Each row of a before or after table is a point. One or more steps were done to the points. Then noise was added and the rows were shuffled. The steps act on columns, c1 being the first. Write out the steps. A step turns or swaps two columns, mirrors them in a line or flattens them onto one, adds a multiple of one to another, or multiplies or shifts one. Angles are multiples of 10 degrees, from the lower column toward the higher: turns from -170 to 170, lines from 10 to 170 but not 90. Use the fewest steps. Two steps may share a column if one is a turn and the other turns, adds or multiplies; they go together, in the order done. Otherwise the lowest column goes first.

Before (9 x 2):
[[ 63  26]
 [ 33 -27]
 [-20 -54]
 [ 10 -21]
 [-84 -12]
 [-46 -18]
 [ 25  -9]
 [-38 -46]
 [ -2 -10]]
After (9 x 2):
[[ 20  43]
 [  9 -28]
 [ 53  29]
 [  8   2]
 [ 20 -11]
 [ 58  11]
 [ 26 -35]
 [ 28  83]
 [-33 -55]]
Steps: mirror c1 and c2 in the line at 130 degrees

Before:
[[-36   0 -16 -23  -6  20]
 [ 11   8 -16  -7 -26   1]
 [ -2   3 -25  -8   4  22]
 [-20 -12  13  18   3   1]
 [-17 -13  -9 -70   1  -9]
 [  8  15 -11 -12   3   7]
 [ -3  -4 -36   6 -17 -10]
 [  4  15  16  -1  17 -22]
 [-25  14  13 -38  10 -24]
 [ 10   0  29 -13  -1  16]
 [ 15 -39  19 -23 -28  -9]]
After, 11 rows:
[[-59  35  -5 -29   7  29]
 [ 94  22 -11   7  20  -5]
 [-33  -4 -11  15 -28  -3]
 [ 44   7  17   5  16 -14]
 [-66  12 -15   4  15  -7]
 [ 47  70  -4  12  -8   4]
 [ 17 -13 -23 -17  -1  -3]
 [  4   4  20  10  14  22]
 [ 26  29 -26  26 -26   3]
 [ 63  -4  26  -6  -1  20]
 [  1   6  13  18   5  -7]]
Steps: turn c1 and c3 by 140 degrees; multiply c1 by 2.5; turn c2 and c4 by 110 degrees; turn c5 and c6 by -120 degrees

Before, 12 rows:
[[-46 -12 -47  11  13 -18 -47 -26  46]
 [  5 -48 -55  -7  37 -56 -17  28  52]
 [-51  34  31 -16  18 -45 -41  22  -1]
 [ 10 -59 -46  10 -51 -25   0  35 -26]
 [-58 -68  -7 -17 -35  37 -22  16  17]
 [-50 -67  43 -21  14 -28 -46  39 -10]
 [ 39  23  -6  30  28  53  17  -3 -13]
 [ 34 -26 -42  12  36  30  56 -51   2]
 [ -8 -30  49 -53 -22  27   4   6  -3]
 [-45   6  45  20  24 -33   0  28  21]
 [ 13 -32   8  16 -50 -43 -29  49   3]
 [-31 -62 -13  -7   5 -35 -53 -24  43]]
After:
[[-58 -70 -10 -34  28 -31 -40  12 -15]
 [-46  35 -53  21 -26  12  52  29  10]
 [ 11 -29  -6 -54  -3 -13  78  50  -9]
 [-53 -46 -23  17  17 -36  67  38  29]
 [-60  53 -24  24  19 -19  90  22  21]
 [ 32  20  13  20 -26   0 -88  -3   4]
 [  8 -79  48 -50  -2   3  35  39 -14]
 [ -5  -5 -39  -4  54  -8 -43   9  37]
 [  8 -74  13  36   0   4  92  26 -71]
 [ 34 -47  37  42 -24  44 -78 -54 -28]
 [-46 -37   5  11 -15 -34  52 -28 -65]
 [-30 -72 -14   4   9 -41  88 -21 -44]]
Steps: add 0.5 times c3 to c2; turn c3 and c9 by 140 degrees; turn c4 and c5 by -100 degrees; turn c6 and c7 by -110 degrees; multiply c7 by 1.6

Before:
[[-47 -22 -16  43  28   0  25  -5  19 -25 -25 -33 -52  14]
 [ 44  31  11  12 -28 -58  15 -20  59  60  17  42  23 -14]
 [ 17  41 -28  20  34  28 -22 -15  39 -10  13 -14 -24 -67]
 [ 39 -40   7  -1  30  18 -14  -2  41 -22  18 -24 -41 -19]
 [ -1   1  38  52 -55  10  56  33 -15  -9 -29  16  -9  18]
 [ 57  65  20 -10  -3 -81  19  14  13  30  70   3  21 -15]
 [ 49  23 -21   3  40  19  -6  -5  24  60  28 -51 -22  -9]
 [ 14 -13 -50   9 -20  -5 -25 -20 -15 -14 -25  -8 -30 -17]
 [-26 -22  32  85  -3   1 -17   1 -37 -15 -32  35 -23  31]
 [ 81  57  -1 -10  12 -54  -9   3  64  29  27 -30  80 -15]
 [-21 -47  24  52  16 -10  74  33 -50   0 -41  48   6   6]
 [-36  -4  -2   0   6  26  -7  22  -7 -20 -43  42 -35  33]]
After (12 x 14):
[[-48   0 -27  12  -5  28  77  33 -15  -7 -29  19 -64  18]
 [ -1 -18  31  24 -30 -41  -4 -22 -14 -19 -28  -7 -51  -9]
 [-56 -49  -8 -38  59  26  48  36 -50  -1 -42  46  21   2]
 [-19  -4 -23 -71  -4 -17  -4  20  -4 -11 -45  41 -32  41]
 [ 20 -44 -22  59  15  -4 -33  -3  45 -28  18 -22 -14 -12]
 [-88 -21 -18 -17 -14  24  -8   5 -39  -3 -28  37 -24  31]
 [ 38  64  61  43  13  56  17  17  16  22  65   2  20 -28]
 [ 22  22  -4  93  24 -25 -34  -3  27  53  29 -47  22 -36]
 [ 11  29  46   3 -10  37  33 -18  65  50  17  43  -2 -36]
 [ 49  52  45  93   6  23 -13   2  63  25  25 -35  95 -26]
 [-62 -24   9  15  34 -16   4  -4  18 -20 -27 -30 -23  19]
 [ -9  40 -11  38  12 -36 -40 -14  39 -30  14 -18  11 -57]]
Steps: turn c1 and c4 by 60 degrees; add -1 times c12 to c4; turn c3 and c6 by 120 degrees; add 1 times c5 to c13; turn c5 and c7 by -40 degrees; turn c10 and c14 by -20 degrees
